Rows are points. Each copy is the shape, with its points in the same order, stretched, turned, moved and blurred by noise. Some copies are also mirrored. Which?

Shape (8 x 2):
-192, 138
-246, -7
141, -169
84, 27
-122, 75
-147, 44
71, -44
229, -150
Copy 1:
-120, -90
19, -180
207, 127
11, 106
-62, -62
-39, -84
70, 90
190, 204
Copy 1 is: only turned
Copy 2, 8 rows:
-200, 55
-88, 177
255, -109
32, -149
-109, 13
-100, 54
94, -101
258, -194
Copy 2 is: mirrored
Copy 3:
163, 215
262, 111
-38, -192
-49, 3
120, 122
150, 123
-20, -45
-129, -213
Copy 3 is: mirrored
Copy 4, 8 rows:
-201, 70
-196, -22
100, -77
21, 68
-126, 60
-131, 24
36, 16
180, -15
Copy 4 is: only turned

Shape:
160, -68, -100
-69, -91, 24
-43, -94, 2
130, 176, -68
46, -66, -21
-117, 195, -154
163, -49, -28
110, 131, -19
Copy 1:
118, 57, 175
-1, 57, -159
35, 53, -83
3, -143, 325
56, 16, 19
161, -240, 73
50, 32, 156
-33, -115, 269
Copy 1 is: mirrored
Copy 2:
-35, 169, 69
-74, 27, -161
-69, 50, -144
213, 61, 285
-67, 81, -30
435, 78, -42
-87, 116, 131
122, 37, 243
Copy 2 is: mirrored

Shape, 9 rows:
-9, -135, 175, -149, -20, 104
82, 156, 52, 96, 89, -15
65, 201, -191, -234, -92, -196
57, 142, -187, -187, -22, 56
-75, 24, 106, -89, -109, 121
-159, -89, 75, 55, -26, 70
-216, 17, 241, -23, 112, 164
-71, -34, 81, 115, 157, 134
-2, 110, -167, -280, 68, -160
Copy 1:
102, 34, 127, 206, -11, -45
-226, -135, -82, 53, 112, -11
142, -57, -304, 32, 226, 243
88, -141, -56, 15, 184, 384
62, -63, 104, 46, 148, 20
-26, -46, 176, -105, -25, -195
-95, -273, 145, 72, 45, -216
-187, -163, 189, -13, -109, -109
177, -114, -314, 57, 46, 197
Copy 1 is: only turned
Copy 2 (9 x 6):
285, -43, 2, 39, -75, -110
33, -64, -16, -118, 95, 85
-258, -22, -37, 163, -227, -28
-117, 8, -158, 227, -125, 103
135, 28, -185, -69, -78, -41
139, 171, -47, -100, -45, -41
375, -25, -145, -170, -95, 145
214, 61, -23, -57, 74, 129
-111, -42, 46, 265, -285, 84
Copy 2 is: only turned
Copy 3, 9 rows:
-123, 102, 33, 170, 88, 122
21, -10, 80, -34, -45, 28
-183, 149, -94, -83, -199, -115
-180, 64, -9, -129, -34, 23
-86, 154, 34, 46, -16, 179
25, 83, -65, 92, 91, 148
-11, -43, 8, 110, 36, 289
57, -77, -26, 35, 130, 129
-192, 38, -137, 0, -115, -88
Copy 3 is: mirrored
